Each row of a before or after table is a point. The points were changed in one or more steps. Then noise was added and the rows were shuffled. The steps act on columns, c1 being the first. What was done? A step turns or swaps two columns, mirrors them in a line or flattens them onto one, adds a multiple of one to another, or multiplies or shifts one. Angles are multiples of 10 degrees, from the lower column toward the higher: turns from -170 to 170, lines from 10 to 170 but not 90. Use the fewest steps. Two steps may share a column if one is a turn and the other turns, adds or multiplies; they go together, in the order done. Otherwise the lowest column goes first.
(in the rows, 128 means zero)

Before (13 x 3):
[[140  94 100]
 [107  94 100]
 [103 123 121]
 [137 147  86]
 [126  91 113]
 [101 117 165]
 [172  97 169]
 [134 150  80]
 [142 166 143]
 [153 146 134]
 [109 158 135]
 [156 151  90]
 [150 160 134]]
After (13 x 3):
[[146 100  56]
 [141 169 144]
 [148 162  31]
 [129 149   9]
 [120  84  55]
 [111 111 111]
 [133 157  22]
 [105 107 224]
 [177 117 229]
 [149 152 142]
 [ 98 153 145]
 [141  91  93]
 [129 163 163]]
Steps: turn c1 and c2 by 20 degrees; multiply c3 by 2.5

Before (9 x 4):
[[ 99  77  62 192]
 [177 170 160 137]
 [186  75 170 200]
 [ 96 116 101 101]
 [ 80 147  89  79]
 [198 154 102 103]
 [114 102 129 168]
 [ 83 120 179  85]
 [168 142 162 149]]
After (9 x 4):
[[123 107 121 105]
 [132 158 113  43]
 [128 162 173  80]
 [125 125 166  89]
 [121 110 172  24]
 [132 103  45 129]
 [125 163  99  21]
 [123 128  96  40]
 [124  72 157 142]]
Steps: multiply c1 by 0; turn c2 and c3 by 20 degrees; shift c4 by -60

Before (12 x 8):
[[ 76 109 224 118 137 146 101  87]
 [151 123 108 162 101 113 145 122]
 [138 160 106  69 118 125 125 133]
 [104 157 148 152 135  91 134 249]
 [158 120 117 150  77 106  96 117]
 [153 101 108 136 121 133  96 100]
 [145 110 112 136 141 122 156  97]
 [152 151 149 147 140 119  95  92]
 [ 96 113 131 138 125 131 146  95]
 [157 128 103 150 120 111 194 132]
 [ 64 127 110 162  83 181 128 149]
 [108 112 115 165 103  94 120  93]]
After (12 x 8):
[[137  98 131 185 145 115 120 146]
 [119 149 137 134 152 104 119  92]
 [108 107 127 124 138 158 120  73]
 [149 151  92 140  79 169 107  92]
 [140  94 137 102 101 171 233 190]
 [201 130 132  98  94  73 153 135]
 [140 130 136  99 162 126 118 134]
 [109 143 137 108 142 115  94 133]
 [159 135 137 117 184 138 141  93]
 [149 138 126 114 106 130  88 121]
 [119 125 143  82 155 122 104 184]
 [166 145 144  86 119 138 100  92]]
Steps: turn c1 and c5 by 120 degrees; multiply c2 by -1; turn c3 and c6 by 140 degrees; multiply c3 by 0.4; turn c4 and c7 by 160 degrees; turn c7 and c8 by -60 degrees

Before (10 x 9):
[[ 94 116 161 115 183 121 169 159 152]
 [133 121 145  75 136  97  50 142 130]
 [ 78 194 110  87 192  25 126  89 118]
 [141  99 238 187 105 222 120 102 101]
 [102 118 137 100 164  75  93  58 157]
 [116 129 128  68 131 177 150 114  92]
 [ 77 114 132 139 115 136 134 132 111]
 [172 123 154 121  86  94 138 112 145]
 [141 146  98 172 157 122 109 137 151]
 [133  84 135 176 197  89 140 146 113]]
After (10 x 9):
[[130 139 108 143 169 154 149 131 105]
 [125 149 144 158  54 126 251  96  99]
 [129 121 122  70  65 183 144 122 152]
 [128  89 121 150  86 154 173 118  49]
 [127 147 130 189 116 112  85  87 131]
 [133 163  94 130  73 148 119 163 145]
 [128 114  16  79 161  98  36  91 122]
 [130  54 108 182 114 125 164 132 136]
 [125 117 156  83  99 111 144 156 127]
 [130 131 120 120 144 137 116 113 140]]
Steps: multiply c1 by 0; turn c2 and c7 by -70 degrees; turn c6 and c7 by -120 degrees; multiply c3 by -1; turn c4 and c5 by 170 degrees; mirror c8 and c9 in the line at 30 degrees
